Each row of a before or after table is a point. One or more steps were done to the points. Then noise was added and the rows were shuffled. The steps act on how far a point lies along the listed directions, d1 being the first. Name the steps. A step turns or swaps two directions, mirrors them in a line or flattens them onto one, adds a multiple of one to another, or multiplies one. Angles are multiples of 10 degrees, from the lower direction toward the higher: turns from -170 to 170, lines from 10 to 170 but not 90. Use the fewest steps. Two steps may share a direction if one is a turn and the other turns, adds or multiplies; they go together, in the order done. Otherwise the lowest direction goes first.
In the rows, zero is written as 128.

Directions:
(1): [165 153 144]
(2): [113 165 103]
Before:
[[110 104 109]
 [160 166 140]
 [124 152 121]
 [157 145 148]
 [146  96 167]
 [108 170 105]
 [104 124 115]
 [127 177 115]
 [106 147 109]
 [122  87 159]
 [109 113 127]
 [146 174 100]
 [113  76 144]
 [106 186  91]]
After:
[[ 98 145 108]
 [153 171 147]
 [146 127 144]
 [105  82 138]
 [142 111 144]
 [ 84 129 104]
 [136 182 126]
 [ 92  94 123]
 [ 97  64 134]
 [160 118 137]
 [167 161 147]
 [113 109 129]
 [ 98  89 100]
 [123  96 142]]
Steps: turn d1 and d2 by 130 degrees

Directions:
(1): [120 152 169 153]
(2): [ 88  93 139 131]
(3): [149 105 118 172]
Before:
[[122 157 110  99]
 [109 130 153 119]
 [150 136 100 134]
 [152 127 108 127]
 [119 141 127 108]
 [ 76 117 139 115]
 [116 151 130 104]
 [156  75 100 222]
 [121 156 159 113]]
After (9 x 4):
[[144 130 117 146]
 [152 142 152 163]
 [152 176 120 118]
 [108  98 107 132]
 [ 35 114 148  66]
 [118  96 111 125]
 [150 155 145 137]
 [147 125  95 153]
 [146 136 115 150]]
Steps: multiply d1 by 1.3; turn d2 and d3 by -130 degrees

Directions:
(1): [167 113 147  99 143  93]
(2): [146 165 115  91  96 142]
(3): [117 114  94  94 166 148]
(4): [114 129  86 131 115  81]
(5): [162 160 109 158 159 130]
(6): [161  88 104 141 103 147]
Before:
[[127 116 103 116 124 161]
 [ 99 142 163 154  95 105]
 [148 153  92 145 147 138]
 [161 132 119  72 107 138]
 [161 135 164 119  68 131]
 [145  87 163 113 123  95]
 [157 145 141 153 166 164]
 [121 144  93 155 138 135]
 [171 165 126 126 121  64]
 [179 154 164 127 124 126]
 [129 171  96 119 126  98]
 [159 147 140 132 179  95]]
After, 12 rows:
[[134 140 120 108 160 143]
 [130  83 172 117 153 117]
 [155 109 132 143  96 190]
 [141 154 134  92  94 114]
 [129  89 164 123  94 154]
 [159 130 124 175  96 114]
 [147 128 125 100 142  96]
 [ 88 106 108 160 106 151]
 [120 122 135 100  50 120]
 [ 91 103 162 111  95 106]
 [115 149 133  97 118 187]
 [138 119 137  80 131 113]]
Steps: turn d1 and d5 by -130 degrees; turn d2 and d4 by -40 degrees; turn d3 and d6 by -60 degrees

Directions:
(1): [161 128 138 126 143 177 146 171 104]
(2): [ 85 136 133 120 155 125 170 157 164]
(3): [144  94 146 180 137 136 116 131 171]
(4): [157 104 119  87  89 133 151 126 166]
Before (10 x 9):
[[118 159  96  99  81  87 107  81 135]
 [144  88 147 161 117 118 106 129 185]
 [108 123 141 166 158 128 102 121 130]
 [113 147 103  86 110 110 122 103 166]
 [ 92 154 137  91 151 140 198 158 144]
 [113 146 138 100 146 152 151 161 101]
 [ 85 152 101 109 116  67 121  90 154]
 [104 121 123 131 128 123 144 137 208]
 [149 106 162 151 161 156 157 173 168]
 [143 152 139  94 113 135 124 131 124]]
After, 10 rows:
[[100 166  97  76 107 108 126 111 119]
 [106 136 127 107 144 136 140 135 129]
 [118 165 134  83 153 137 161 157  84]
 [132 126 104 121  92  79  99  77 155]
 [160 126 141 130 123 156 105 135  81]
 [165 151 124 104 103 139 111  97  56]
 [132 135 109 119 106 109  89  85 159]
 [135 122 118 156  92  96  97  87 188]
 [ 76 145 127  88 135 101 155 148 154]
 [149 136 151 138 124 134 103 126 139]]
Steps: flatten d1 and d4 onto the line at 160 degrees; turn d2 and d3 by -120 degrees

Directions:
(1): [134 131 109 150 112 170  83 172 118 143  98]
(2): [ 96 123 106 107  70 136 108 112 123  92 154]
(3): [125 141 113 115 144 140 152 172 176  80 124]
(4): [127 100 116 134 122 148 144 150 149 171 189]
(5): [ 85 131  96 125 149 154 171 128  83 134 117]
(6): [101 192 112 138 142  97 104 139 130 144 155]
Before, 10 rows:
[[158 108 137 140 114 130 120 128 126 158 108]
 [126 148 113 133 114 148 123 165 133 130 142]
 [135 136 130 126 194 128 181 193 188 115 127]
 [136 111 147 127 106 101 119 101 142 141 166]
 [153 141 142 138 132 104 115 119 160 138 128]
 [147 108 144 129 121 158 117 135 124 111 109]
 [130 116 117 128 116 155 130 149 140  77 105]
 [127 119 125 116 113 108 134 123 125 126 137]
 [115 146 122 114 132  91 124 100 103 142 150]
 [120 109 131 127 116 152 137 131 124 103 106]]
After, 10 rows:
[[160 122 158 127 142 136 129 129 143 112 117]
 [142 120 123 122 149 145 162 165 170  58  99]
 [112 127 114 123 115 116 107  95  71 156 136]
 [114 182 101 115 189 131 167 242 250  63 143]
 [134 102 139 132  88 125  98 100 115 154 162]
 [124 139 119 116 119 143 154 155 144 105 147]
 [153 121 143 143 111 105 107 107 122 169 122]
 [135 149 128 133 105 103 100 116 158 126 139]
 [133 109 121 122 115 125 131 126 118 136 126]
 [142 112 148 129 140 140 152 142 139 104 104]]
Steps: multiply d1 by 0; turn d2 and d6 by -50 degrees; turn d2 and d5 by 30 degrees; multiply d3 by 2
